Rows are points. Each copy is the shape, with its points in the same order, stretched, turned, moved and blurred by noise. Say if it was mirrored as well.

Shape (7 x 2)
[[-.29, -.49],
[-.16, -.21],
[-.03, .48],
[.37, -.34],
[.80, -.06],
[.06, -.05],
[-.50, .34]]
Copy 1 (7 x 2)
[[-.44, -.43],
[-.28, -.21],
[-.03, .48],
[.24, -.40],
[.77, -.23],
[-.03, .00],
[-.58, .44]]
Copy 1 is: only turned
Copy 2 (7 x 2)
[[-.54, -.17],
[-.21, -.25],
[.41, -.41],
[-.07, .37],
[.37, .66],
[.06, -.10],
[.07, -.81]]
Copy 2 is: mirrored
Copy 3 (7 x 2)
[[-.37, -.46],
[-.19, -.19],
[-.01, .51],
[.34, -.37],
[.84, -.12],
[.04, -.06],
[-.53, .38]]
Copy 3 is: only turned
Copy 4 (7 x 2)
[[.30, -.56],
[.24, -.24],
[.31, .44],
[-.29, -.19],
[-.63, .22],
[.10, -.03],
[.72, .18]]
Copy 4 is: mirrored

Shape (7 x 3)
[[-.64, .23, -.58],
[-.77, -.11, -.47],
[.58, -.51, .27],
[.25, -.02, .43],
[.27, -.27, .00],
[.18, .11, .15],
[.07, .38, -.30]]
Copy 1 (7 x 3)
[[-.61, -.13, -.89],
[-.80, .04, -.57],
[.45, .38, .36],
[.22, -.19, .24],
[.18, .19, .02],
[.18, -.20, -.05],
[.14, -.16, -.56]]
Copy 1 is: mirrored
Copy 2 (7 x 3)
[[-.61, -.17, -.51],
[-.82, .08, -.34],
[.45, .61, .39],
[.23, .03, .39],
[.20, .37, .05],
[.19, .00, .12],
[.14, -.16, -.37]]
Copy 2 is: mirrored
Copy 3 (7 x 3)
[[-.12, .34, -.78],
[-.39, .02, -.84],
[.35, -.68, .28],
[.20, -.15, .25],
[.24, -.40, -.11],
[.27, .03, .00],
[.53, .22, -.32]]
Copy 3 is: only turned

Shape (9 x 3)
[[-.30, -.51, -.08],
[-.25, .12, .08],
[.44, .52, -.20],
[-.23, -.79, -.20],
[-.04, -.07, .41],
[-.73, -.17, .05],
[-.21, -.20, .35],
[.35, .24, .16],
[.09, -.32, .21]]
Copy 1 (9 x 3)
[[.33, -.66, -.22],
[.30, -.07, .19],
[-.22, .59, -.13],
[.18, -.79, -.37],
[-.04, -.25, .37],
[.71, -.50, .03],
[.17, -.42, .33],
[-.25, .23, .14],
[-.13, -.41, .07]]
Copy 1 is: mirrored
Copy 2 (9 x 3)
[[-.30, -.57, .02],
[-.03, -.09, .12],
[.53, .54, -.33],
[-.36, -.94, -.22],
[.36, -.32, .31],
[-.52, -.30, .43],
[.11, -.38, .27],
[.48, .10, -.08],
[.25, -.50, -.06]]
Copy 2 is: only turned
Copy 3 (9 x 3)
[[-.28, -.24, .45],
[-.11, -.13, -.17],
[.44, .47, -.23],
[-.27, -.24, .72],
[.21, -.42, .00],
[-.54, -.29, -.03],
[.02, -.50, .04],
[.51, .02, -.11],
[.29, -.35, .25]]
Copy 3 is: mirrored
Copy 4 (9 x 3)
[[-.43, .41, -.07],
[-.15, -.14, .13],
[.61, -.28, -.08],
[-.44, .68, -.21],
[-.05, .11, .45],
[-.68, -.05, .09],
[-.23, .19, .38],
[.42, -.05, .24],
[-.01, .40, .24]]
Copy 4 is: mirrored

Shape (8 x 4)
[[-.24, -.12, .01, .14],
[.54, -.09, -.05, .35],
[-.22, .73, -.28, -.24],
[-.34, .69, .11, -.08],
[.16, -.26, -.21, .42],
[-.51, .57, .19, -.17],
[.42, -.23, .17, .50],
[.55, -.49, .05, .05]]
Copy 1 (8 x 4)
[[.19, -.11, .29, -.11],
[.59, .53, .13, .22],
[-.32, .29, .27, -.85],
[-.23, .26, .64, -.61],
[.67, .12, .19, .07],
[-.34, .04, .59, -.63],
[.66, .36, .24, .48],
[.43, .17, -.22, .70]]
Copy 1 is: mirrored
Copy 2 (8 x 4)
[[-.27, -.14, -.28, .28],
[.17, -.30, .14, .52],
[-.18, -.31, -.26, -.84],
[-.40, -.02, -.01, -.65],
[-.11, -.46, -.12, .58],
[-.38, .06, -.18, -.62],
[.04, -.14, .29, .73],
[.33, .00, -.17, .75]]
Copy 2 is: mirrored
Copy 3 (8 x 4)
[[-.10, .25, -.07, -.07],
[.59, .30, -.39, -.18],
[.11, -.11, .22, .65],
[-.03, .26, .33, .69],
[.15, .20, -.45, -.25],
[-.16, .28, .47, .58],
[.42, .54, -.37, -.30],
[.64, .19, -.18, -.61]]
Copy 3 is: mirrored

Shape (7 x 4)
[[.41, -.07, -.38, .42],
[-.15, -.69, -.40, .23],
[-.61, .30, .29, .43],
[-.24, -.04, .13, -.39],
[-.50, .26, .55, -.28],
[.67, .09, .25, .10],
[.36, .19, -.22, .16]]
Copy 1 (7 x 4)
[[.16, -.25, .33, .26],
[-.47, -.63, .09, -.11],
[-.66, .58, -.10, .29],
[-.38, .34, .04, -.52],
[-.51, .82, -.18, -.40],
[.53, .16, -.06, -.01],
[.20, .12, .32, .09]]
Copy 1 is: mirrored
Copy 2 (7 x 4)
[[.49, -.01, -.23, .59],
[-.17, -.54, .02, .37],
[-.38, .71, .51, .34],
[-.19, .23, .03, -.45],
[-.29, .67, .47, -.47],
[.84, .24, .04, .09],
[.45, .30, -.26, .27]]
Copy 2 is: only turned

Shape (12 x 6)
[[.26, -.03, -.61, -.36, -.28, .09],
[.25, -.53, .14, .13, -.18, -.23],
[-.01, -.59, .24, .35, -.43, .04],
[.03, -.11, .26, .53, -.28, -.12],
[-.04, .04, -.75, .24, .40, .25],
[-.15, .09, .62, .29, -.34, -.24],
[-.32, -.42, .17, .15, -.16, .18],
[.22, -.15, -.69, -.15, .50, .43],
[.03, -.15, -.80, -.47, .76, .24],
[.00, -.45, -.49, .22, .44, -.03],
[.13, .11, .35, .17, -.42, -.43],
[.73, .13, .09, -.22, -.20, .25]]
Copy 1 (12 x 6)
[[.70, -.22, .30, .34, .10, .43],
[-.12, -.40, .33, -.04, -.28, -.06],
[-.31, -.30, .11, .19, -.61, .05],
[-.21, .13, .15, .32, -.33, -.18],
[.36, -.24, -.49, .48, .48, .24],
[-.35, .47, .42, .03, -.46, -.11],
[-.32, -.07, -.04, .09, -.36, .46],
[.62, -.39, -.46, .14, .29, .36],
[.59, -.49, -.39, -.15, .78, .59],
[-.09, -.57, -.34, .20, .38, .11],
[-.08, .28, .65, .08, -.25, -.17],
[.88, .20, .23, -.13, -.51, -.16]]
Copy 1 is: mirrored
Copy 2 (12 x 6)
[[-.01, .34, -.39, -.23, -.19, .28],
[.52, -.27, .05, .05, -.26, -.07],
[.26, -.56, .05, .28, -.56, .13],
[.12, -.10, .26, .46, -.51, -.17],
[-.45, .25, -.67, .46, .14, -.10],
[-.09, -.12, .62, .13, -.58, -.23],
[-.14, -.64, .03, .08, -.29, .11],
[-.30, .05, -.63, .39, .41, .14],
[-.46, .14, -.82, -.01, .73, -.16],
[-.08, -.09, -.57, .31, .16, -.35],
[.11, .16, .49, .03, -.60, -.18],
[.33, .27, .28, .28, -.08, .47]]
Copy 2 is: only turned
Copy 3 (12 x 6)
[[.55, -.09, -.43, -.21, -.48, .37],
[.00, -.51, .44, -.12, -.40, -.09],
[-.41, -.53, .49, .04, -.34, .38],
[-.30, -.05, .51, .37, -.30, .16],
[.22, -.14, -.60, .42, .02, .12],
[-.53, .33, .61, .07, -.38, -.06],
[-.53, -.29, .08, -.10, -.04, .36],
[.48, -.27, -.62, -.07, .22, .15],
[.38, -.23, -.94, -.18, .28, -.21],
[.00, -.61, -.29, .20, .01, -.14],
[-.09, .20, .57, .18, -.65, -.16],
[.72, .15, .39, -.24, -.08, .23]]
Copy 3 is: only turned

Shape (12 x 6)
[[.06, .11, .03, .02, .46, .27],
[-.13, -.31, .09, -.20, .33, .36],
[.35, .15, -.31, .03, .43, -.26],
[-.15, -.46, -.07, -.16, .47, .14],
[.11, .05, -.11, -.86, .29, .32],
[.09, .24, -.06, .23, .00, .19],
[.00, -.46, -.29, .42, -.19, .35],
[-.11, .03, -.21, -.19, -.65, -.78],
[.59, -.01, .05, -.03, .02, .36],
[-.16, .23, -.12, .32, .29, .15],
[.04, .05, -.21, -.82, .47, .36],
[-.17, .15, .13, .42, -.11, .03]]
Copy 1 (12 x 6)
[[.12, -.42, .15, -.26, .00, .14],
[.25, -.17, -.18, -.25, .23, .35],
[.10, -.66, .00, .06, -.19, -.31],
[.24, -.45, -.46, -.15, .37, .23],
[.31, -.21, -.24, -.52, -.65, .42],
[-.11, -.13, .45, .22, -.14, .10],
[.29, .13, .14, .71, .35, .16],
[-.91, .32, -.43, .70, -.44, -.24],
[.59, .18, .33, -.07, -.28, -.12],
[-.29, -.57, .38, .11, .08, .17],
[.34, -.46, -.27, -.54, -.55, .53],
[-.48, -.02, .41, .24, .13, .07]]
Copy 1 is: mirrored
Copy 2 (12 x 6)
[[.09, .36, -.14, -.26, .32, .04],
[-.02, .18, -.41, -.25, .48, -.45],
[.66, .21, .40, .02, -.01, .18],
[.15, .32, -.30, .08, .47, -.60],
[.45, -.06, .33, -.83, .54, -.57],
[-.14, -.07, .07, -.13, .08, .32],
[-.24, -.40, -.38, .49, .51, -.01],
[-.10, -.60, .68, .16, -.73, -.36],
[.45, -.32, -.24, -.37, .45, .29],
[-.26, .32, .05, .02, .09, .17],
[.50, .11, .35, -.75, .62, -.60],
[-.55, -.01, -.17, .08, -.19, .18]]
Copy 2 is: mirrored
Copy 3 (12 x 6)
[[-.19, -.27, -.17, .12, .32, .25],
[-.11, -.12, -.42, -.11, .08, .56],
[-.30, -.16, -.11, -.24, .33, -.38],
[-.36, -.07, -.44, -.36, .07, .44],
[.33, -.04, -.69, -.49, .51, .37],
[-.01, .00, .10, .27, .10, -.11],
[-.18, .42, -.23, .29, -.23, -.09],
[.14, .33, .52, -.94, -.48, -.57],
[.26, -.13, -.47, .41, .13, -.18],
[-.32, -.08, .21, .17, .22, .12],
[.21, -.04, -.75, -.52, .65, .43],
[-.16, -.08, .45, .24, -.19, .03]]
Copy 3 is: only turned
Copy 4 (12 x 6)
[[.03, .36, .14, .40, -.01, -.04],
[.08, .18, .22, .52, -.03, .37],
[-.10, -.14, -.01, .08, -.13, -.61],
[-.06, -.08, .39, .56, -.15, .16],
[.20, -.03, -.29, .36, .58, .14],
[-.08, .41, -.19, .14, -.13, -.02],
[-.37, .16, -.08, .51, -.66, .38],
[-.57, -.46, -.32, -.79, -.07, .00],
[.35, .17, -.54, .21, -.09, .02],
[-.25, .49, .29, .37, -.17, -.05],
[.10, .00, -.09, .58, .61, .07],
[-.19, .49, .08, -.04, -.32, .22]]
Copy 4 is: only turned
